Each point is reached from the start by the listed moves, each made 0, 1 or 2 times, or once backwards (-1), plus a little noise. Say if it took an odd or an even number of moves. Then give how often each move was made.

Moves:
(1): [ 2.08 -0.15 -0.51  0.67 -0.02  0.11]
(2): [ 0.29  2.57 -1.16  0.27  0.53  0.16]
(3): [ 0.00  0.12  1.20  0.52  0.03 -0.39]
Start: [ 0.26  1.32  0.40  0.46 -0.60  0.53]
Points:
[ 4.10 -1.49  0.51  1.55 -1.21  0.55] => odd (2, -1, 0)
[-2.06 -0.97  3.27  0.02 -1.15 -0.14] => odd (-1, -1, 1)
[ 0.85  6.47 -1.97  1.03  0.42  0.87] => even (0, 2, 0)

Moves:
(1): [ 1.99  0.22 -0.39 -0.27  0.06 -0.22 -0.07]
(2): [-0.30  2.41  0.96  0.04  0.03  0.15  0.82]
(3): [ 0.29 -0.11  2.57  0.25  0.42 -0.20 -0.51]
(4): [-0.28 -0.03 -0.28  2.24 -0.11 -0.40  0.44]
Start: [-0.05  0.03  0.12  0.01  0.43  0.06  0.62]
Points:
[-2.02 -2.57 -3.18  0.07 -0.13  0.58  0.20] => odd (-1, -1, -1, 0)
[-0.10  4.63  7.15  0.57  1.30 -0.05  1.19] => even (0, 2, 2, 0)
[ 0.59 -0.30  5.38  0.49  1.16 -0.38 -0.27] => even (0, 0, 2, 0)
[-0.32  0.12 -2.49 -0.30  0.09  0.34  0.94] => odd (0, 0, -1, 0)

Moves:
(1): [ 0.86 -0.72 -0.02 -0.20 -1.52  0.85 -0.14  0.59]
(2): [ 0.31  0.23 -1.19  0.32  0.01  0.45 -0.47  0.15]
(3): [-0.73  0.83  0.93 -0.45  1.39  1.49 -0.77  0.35]
(4): [-0.38  0.09  0.11  1.02 -0.25 -0.15  0.22  0.13]
(5): [ 0.29 -0.48 -0.04  0.49  0.46  1.36  0.56 -0.65]
(6): [-0.74 -0.02 -0.11 -0.94  0.05  0.30  0.93  0.18]
(7): [ 0.08  0.46  0.74 -0.24  0.73  0.36  0.52  0.82]
(8): [ 0.04 -1.04  0.03  0.21  1.23 -0.19 -0.77  0.39]
Start: [ 0.31 -0.72 -0.58 -0.05 -0.27  0.06 -0.35 -0.27]
Points:
[-0.72 -2.77  1.74 -2.48  0.73  2.52 -3.39  2.20] => even (2, -1, 2, 0, -1, 1, -1, 2)
[-0.06  1.73  4.00  0.01  3.62  5.92  0.58  0.02] => odd (0, -1, 2, 0, 2, -1, 2, -1)
[-1.09  0.45 -2.00 -0.52  2.37  5.23 -1.93 -0.66] => odd (0, 2, 2, 0, 1, 1, -1, 0)
[-2.34  2.90  0.44 -2.59  2.98  2.67  2.25  1.25] => even (-1, 1, 1, 0, 0, 2, 2, -1)
[-0.42 -1.47  0.10  0.21  5.47  4.47 -3.32  0.65] => even (0, 1, 2, 0, 1, 0, 0, 2)

Moves:
(1): [ 1.75  0.04  0.30  0.17 -0.13 -0.09 -0.56 -0.11  0.21 -0.19 -0.38]
(2): [-0.40  1.46 -0.79  0.78 -0.84  0.30 -0.65 -0.12 -0.26  0.91  0.80]
(3): [-0.43  0.66  1.40  0.51  0.35  0.13  0.24  0.22 -1.19  0.19  0.48]
(4): [-0.18 -0.68 -0.68  2.43  0.51 -0.95  0.57  0.24 -0.73 -0.74  0.41]
(5): [ 0.33  0.82 -0.19 -0.67  1.05 -0.28 -0.05  0.88  0.27 -0.06  0.61]
(6): [-0.02  0.10 -0.53  0.15  0.51  2.37 -0.29  0.85  0.97 -0.43 -0.31]
(7): [ 1.08  0.23 -0.26 -0.29 -0.66 -0.28  2.09 -0.17 -0.37  0.50  0.01]
(8): [ 0.20  0.66  0.36 -0.34 -1.01 -0.30  0.07  1.41  0.33 -0.33 -0.31]
(9): [-0.10  0.53  0.99  1.13  0.49 -0.70  0.49 -0.26  1.89  0.61 -0.69]
(10): [ 0.34 -0.41  0.19 -0.04 -0.08  0.03 -0.04  0.79  0.10  0.94 -0.01]
(11): [ 0.62 -0.44  0.36 -0.07 -0.53  0.01 -0.07 -0.36  0.45 -0.43  1.73]
Start: [ 0.49 -0.20  0.23  0.72  1.08 -1.77 -0.25  1.21  0.27  0.50  0.42]
Points:
[ 1.85  3.77  4.94  0.32  1.86 -0.32 -2.53  6.02  6.13  1.71 -1.51] => odd (1, 0, 1, -1, 1, 1, -1, 2, 2, 1, 0)
[ 8.18  0.68 -1.09 -1.07  0.04 -1.76  1.28  1.96 -0.92  2.69  6.30] => odd (2, 1, 0, 0, 2, 0, 2, -1, -1, 2, 2)
[ 0.52  3.64 -1.13 -2.28 -2.95 -1.04 -1.55  5.56  3.02  3.83  2.99] => odd (-1, 2, -1, -1, 1, 0, 0, 2, 0, 2, 1)
